Each row of a before or after table is a point. One or more steps were done to the points. Then noise was added and the rows were shuffled. The steps act on columns, c1 being the first. Write out the steps. A step turns or swaps two columns, mirrors them in a line or flattens them onto one, adds a multiple of one to another, or multiplies or shifts one. Angles are multiples of 10 degrees, from the lower column toward the higher: turns from -170 to 170, lines from 10 to 170 but not 90. Use the fewest steps. Two steps may share a column if one is a turn and the other turns, adds or multiplies; they go together, in the order done. Otherwise the lowest column goes first.
(in the rows, 128 means zero)

Before (14 x 3)
[[129 130  88]
 [126 151 119]
 [ 90 144 115]
 [ 83 126 147]
 [104 156 128]
 [ 88 158 102]
 [145 132 141]
 [ 94 149 160]
 [ 85 148 109]
 [195 156 162]
 [100 136 155]
 [110 137 161]
 [101 122 118]
 [ 82 157 129]]
After (14 x 3)
[[ 91 124 147]
 [103 169 160]
 [ 93 185 130]
 [ 96 169 109]
 [ 97 188 101]
 [140 132  88]
 [155 137 141]
 [110 116 118]
 [114 183 127]
 [119 147 160]
 [101 160 115]
 [110 143 156]
 [204 184 162]
 [136 173 120]]
Steps: shift c1 by 10; multiply c2 by 2

Before (9 x 6)
[[176 133 103  94 125  98]
 [ 66 125 152 169 123 154]
 [129 114  98  84 122 150]
 [160 101 123 131 129 188]
 [ 90 158 174 101  96 119]
 [109 157  97 162 123 161]
 [133 125 126 121 163 134]
 [149 220 138 171  98 162]
 [138 104 118 164 124 158]]
After (9 x 6)
[[173 133 139 169 125  95]
 [ 90 103  76 139  97 110]
 [ 68 123 120  83 124 155]
 [162 134 134 126 130 194]
 [137 141 150  97 125 165]
 [134 129 128 134 163 133]
 [129 134 142 179 122 153]
 [147  32 132  82  98 127]
 [109  89 167 107 123 148]]
Steps: mirror c2 and c6 in the line at 100 degrees; turn c3 and c4 by -160 degrees

Before (10 x 9)
[[119 140 110  89 105 129 133 155 111]
 [ 94 141  94  93  97 101  85 133 160]
 [149 149 144  88 126 111 126 114 140]
 [ 83 122 133 159 122  90  99 148 149]
 [139 118 110 148  89 116  90 160 165]
 [125 162  88 125 127 106  76 143 123]
 [180  82  89 114 182 125 206 133 186]
 [147 114  99 154 147 151 195 104 185]
 [164  72  93 131 144 122 182  89 147]
 [149 148  97 110 108  82 163 129 141]]
After (10 x 9)
[[127 161  85 144 126 112  77 124 123]
 [181  81  88 134 184 130 202 115 181]
 [121 144 109 155 103 141 134  89 110]
 [149 147 142 112 121 122 126  88 138]
 [ 80 120 131 150 119  98  98 159 148]
 [146 115 100 104 147 161 194 154 183]
 [138 116 110 157  89 127  91 147 167]
 [ 96 143  95 134  98 112  86  90 163]
 [149 149  97 130 109  93 161 107 141]
 [165  70  93  92 142 132 181 127 146]]
Steps: swap c4 and c8; shift c6 by 10

Before (14 x 12)
[[ 97 172 118 146 115 165 145 161 163  73 159  73]
 [145 132 131  96 127 140 128 127 147  86 127 169]
 [ 86  91 190  95 104  77  94 130 160  97 129 154]
 [103 151 128  94  80 145  82 189 104  93 146  79]
 [ 74 106 177 141  96 165 160 101 120 137 132 109]
 [149 171 120 129 147 107 119 106 153 114  61 132]
 [146 177 104 132  94  81 117 126 149 141 119 170]
 [105 114 110  97 126 134 122 178  99 123 118 169]
 [104 100 199 118 147 178 130 193 129  94  99 166]
 [149 100 142 162  90  92  83 104 127 149 137 155]
 [133 108 184  96 135 114 139 168 111 111 128 153]
 [119 119 124 142 140 132 130 153  99  76 123 152]
 [116 170 107 158 162 159  84 140 113 118 159  94]
 [138 139 103 131 133 131 120 168 186 143 105  81]]
After (14 x 12)
[[ 87  52 238 121 112 177 130 195 128 157  96 163]
 [137  57 223 129  98 114 137 169 110 143 129 151]
 [ 41  57 216 110 139 163 160 102 117  96 129 107]
 [153  84 176 108  87 140 124 125 149 155 129 174]
 [110 119 146 128 162 159  83 137 114 160 163  94]
 [ 87 101 167  84  78 145  85 188 107 113 148  77]
 [164 119 159 129 129 107 119 106 155 152  58 132]
 [144  88 144 141 137 133 120 169 186 123 102  80]
 [161  49 183 110 158  89  83 104 126  85 140 154]
 [112  67 161  94 133 135 130 153  99 171 123 149]
 [ 93  66 150 138 100 134 121 179  99 127 114 170]
 [ 78 122 158  72 128 165 146 159 163 155 160  75]
 [156 130 143 114 129  83 115 124 147  93 120 170]
 [ 60  39 230 106  86  78  95 126 157 131 133 151]]
Steps: multiply c1 by 1.6; shift c2 by -50; shift c3 by 40; turn c5 and c10 by 130 degrees; turn c4 and c5 by 110 degrees

Before (9 x 18)
[[110 119 156 143 114 115 152 132 191  83 132 128 128 105 120 154  98  94]
 [172 126 110 142 112 100 161  89 161 108  77 161  94 106 124 117 128 113]
 [207 129  81 102  91 165 137 102 117 144 123 129 122 158 146 118  95 172]
 [134  58  78 167  95 132 130 152 157 130 111  98 158 157  80 114  74 110]
 [182 137  74 117 109 149 143 110  95  71 137 115 109 152 139 163 103 166]
 [106 145 130 152 163  80 155 142 174 115 158 172 131 100 139 173 170 171]
 [111  55 110  83 114 103  97 109 137 162 146  90  84  95  75 119 165  86]
 [142  91 102  80 135  81 105 136 156 136  74 141 138 120 105 105 171 143]
 [169 142 172 113 126 155 141 139 109 132 130 130 129  80 132 170 173 160]]
After (9 x 18)
[[108 120  84 141 114 183 153 133 118  85 134 126 128 149 120 149  96  90]
 [111  53 124  85 113 128  97 110  93 161 148  89  86 117  75 160 165  85]
 [174 129 123 143 113 150 160  90  88 108  78 159  97 115 122 151 129 112]
 [167 145 116 115 127 118 139 140 182 134 128 128 130 172 132 175 175 159]
 [206 127 189 100  88 131 136 102 128 145 125 129 123 117 145  95  95 174]
 [181 136 188 117 108 104 144 110 118  69 136 116 108 163 137 102 104 168]
 [131  58 164 168  95 157 129 153  90 128 107  96 157 113  81  99  74 108]
 [142  90 113  80 135 135 103 138  71 136  73 143 139 107 104 135 171 143]
 [105 144  88 151 163 152 155 137  84 116 161 173 131 174 141 158 169 172]]
Steps: turn c6 and c9 by -70 degrees; turn c3 and c9 by 140 degrees; turn c14 and c16 by -90 degrees

Before (9 x 24)
[[117 134 141 123 131 140  97  58 110 126 135  94 146 105 125 161 159 124
  116 112 103 112 144 118]
 [143 152 152  87 153 110 157 145 107 138 110 121 160 124 116 112 159 112
  108 116 104 133 148 103]
 [124 127 138 132 191 113 131 145 118 135 130 109 144 105 117 111 161 124
   98 120 107 107 138 121]
 [116 137 151 134 159 127  91 127 119 122 133 139 124  95  74 105  89 122
  140 104 141 162 117 133]
 [197 174 124 131 133 164 102 157  99 138 127 106 130 123   9 120 121 133
  101 172 135  99 111 122]
 [117 138 149 129 163 124 124  84  94 144 122 144 130 104 116 137  43 116
   96 144 132  93 142 118]
 [103 145 135 100 154 206  95 163  99 135 134 144 122 127 129 129 155 132
   97 119 125 113 155 116]
 [119 139 122 126 150 126 105 143 208 139 132  98 131 114 122 115 145 110
  167 111 129 122 102 124]
 [106 137  98 132 134 127 178 135 102 118 136 145 193 121 128 104 159 165
  106 100 108 201 152 139]]
After (9 x 24)
[[116 112 152 135 159 127  90 128 112 122 135 139 124  93  72 105  90 123
  141 109 141 162 116 134]
 [103 129 135  98 152 205  93 162 105 135 134 144 120 125 142 130 155 131
   98 110 125 113 155 115]
 [197 190 125 131 134 163 101 157 108 138 127 106 128 123   7 119 122 133
  102 110 134 100 113 123]
 [116 118 140 124 133 142  98  59 107 126 135  93 145 104 126 159 158 123
  115 113 103 109 145 119]
 [143 129 150  86 151 109 157 144 116 137 111 122 158 123 137 112 159 111
  108 100 104 132 150 102]
 [106 106  99 133 133 128 178 136  91 119 134 145 192 122 126 105 159 165
  107 106 108 199 153 140]
 [117 146 148 128 164 124 125  85 111 144 122 144 130 103 116 138  43 116
   94 128 130  94 144 118]
 [117 119 123 125 150 125 105 144 219 139 132  97 130 113 124 116 145 111
  167 109 129 123 100 124]
 [124 122 139 132 191 113 130 145 126 136 130 109 145 105 116 109 161 124
   99 125 107 107 138 119]]
Steps: turn c2 and c20 by -60 degrees; add -0.5 times c4 to c15; add 1 times c10 to c9
